Each row is a point. Each copy is the shape, with its points in the same order, stretched, turned, moved and blurred by noise. Say if it was mirrored as well.

Shape (8 x 2):
[[  8  13]
 [-14  58]
 [ 19  13]
 [-56 -27]
 [ 21 -37]
 [ 41 -32]
 [-41 -10]
 [-37  11]]
Copy 1 (8 x 2):
[[  6  15]
 [-39  48]
 [ 12  19]
 [-47 -49]
 [ 37 -27]
 [ 56 -16]
 [-40 -26]
 [-44 -10]]
Copy 1 is: only turned
Copy 2 (8 x 2):
[[ 21  23]
 [ 11  78]
 [ 33  16]
 [-62   1]
 [ 17 -35]
 [ 39 -41]
 [-40  14]
 [-28  34]]
Copy 2 is: only turned
Copy 3 (8 x 2):
[[ 17  -4]
 [ 11 -52]
 [ 24   2]
 [-57  12]
 [ 16  44]
 [ 31  48]
 [-37   5]
 [-26 -12]]
Copy 3 is: mirrored
Copy 4 (8 x 2):
[[-24  -7]
 [-79  -5]
 [-20 -15]
 [ -9  62]
 [ 34   2]
 [ 36 -16]
 [-22  43]
 [-41  32]]
Copy 4 is: mirrored

Shape (8 x 3):
[[ 13 -14 -49]
 [  6 -19 -45]
 [-44 -45  55]
 [-10  12  12]
 [-29 -45 -24]
 [-71  14  40]
 [ 11   6 -26]
 [-41  22  35]]
Copy 1 (8 x 3):
[[  1 -38 -35]
 [ -7 -36 -35]
 [-42  -2  61]
 [  7  17   0]
 [-40 -34  -1]
 [-43  51  23]
 [ 13 -18 -22]
 [-17  40  18]]
Copy 1 is: only turned
Copy 2 (8 x 3):
[[  8 -26 -31]
 [ -1 -26 -21]
 [-41 -22  78]
 [ 18  -5  30]
 [-44 -12   4]
 [-19  39  62]
 [ 17 -17 -13]
 [  6  19  54]]
Copy 2 is: only turned
Copy 3 (8 x 3):
[[ 22   1 -30]
 [ 25   3 -20]
 [  2   6  79]
 [-23   5  12]
 [ 29  23  17]
 [-48  52  56]
 [  3  -5 -23]
 [-46  24  33]]
Copy 3 is: mirrored
Copy 4 (8 x 3):
[[-88  -3   4]
 [-82 -11   4]
 [ 24 -69  19]
 [-23  -5 -14]
 [-58 -53  10]
 [ 16 -51 -42]
 [-65   8  -6]
 [  6 -22 -32]]
Copy 4 is: mirrored

Shape (8 x 3):
[[ 33 -39 -20]
 [ 10   2  -9]
 [-47  20  44]
 [  2 -23  36]
 [  5  41  34]
 [ 53 -31 -40]
 [-22  20 -13]
 [-51  -3  60]]
Copy 1 (8 x 3):
[[ 38 -29 -19]
 [ 12   7   6]
 [-53  28  33]
 [-11 -26  33]
 [ -1  28  40]
 [ 64 -21 -25]
 [-14  36 -13]
 [-59  -1  45]]
Copy 1 is: only turned
Copy 2 (8 x 3):
[[ 66   4  25]
 [ 16   4  27]
 [-65 -42  -2]
 [  9 -50  17]
 [-34 -32  54]
 [ 91  27  35]
 [-24  19   1]
 [-60 -67 -13]]
Copy 2 is: only turned
Copy 3 (8 x 3):
[[-47  18   1]
 [ -5  16  -3]
 [ 37 -40  14]
 [-11 -22  27]
 [ 37   5  28]
 [-49  43  -9]
 [ 17   5 -22]
 [ 23 -59  24]]
Copy 3 is: mirrored

Shape (10 x 4):
[[-37 -14  28  56]
 [-33  -1  10  18]
 [ 15   9 -39 -45]
 [-55 -35  24   2]
 [ -6  -4   3  60]
 [-25  43  -6 -19]
 [ 75  29   6 -37]
 [-56  47 -38 -10]
 [-22 -46   2  41]
 [ 37  -3 -14  23]]
Copy 1 (10 x 4):
[[-47  24   0  37]
 [-19  22  13   6]
 [ 35 -26  -9 -57]
 [-61  27   5 -15]
 [-23   9 -16  43]
 [ 39  29  40 -26]
 [ 56 -74  37   1]
 [ 41  57  14 -50]
 [-51   4 -28  10]
 [  8 -32 -16  15]]
Copy 1 is: only turned
Copy 2 (10 x 4):
[[ 33  45  12  54]
 [ 17  18  13  10]
 [-21 -43  -5 -39]
 [ -9  18  52  35]
 [ 45  14 -15  40]
 [  4  30   0 -46]
 [-41 -22 -72 -31]
 [ 44  20  26 -58]
 [ 27 -15  24  62]
 [ 17 -28 -48  18]]
Copy 2 is: mirrored

Shape (7 x 4):
[[  0  -3  -9 -18]
 [-63  20  61   9]
 [ 28 -19  11   8]
 [-45  19 -29  -1]
 [-32  -2 -12 -34]
 [-15 -19  46 -29]
 [ 84  20  -9 -10]]
Copy 1 (7 x 4):
[[ 11   1  20  -3]
 [  0 105 -51   4]
 [ 40 -20 -22 -12]
 [-51  26   2  -7]
 [-10  39  38 -11]
 [ 42  58   2  -1]
 [ 39 -85  10  56]]
Copy 1 is: mirrored
Copy 2 (7 x 4):
[[-26 -10  22   3]
 [-38  41 -29  -8]
 [ 24 -36 -11 -15]
 [-40  27  37  33]
 [-52  21  26  -3]
 [-24   7 -23 -41]
 [-10 -85 -22   6]]
Copy 2 is: only turned
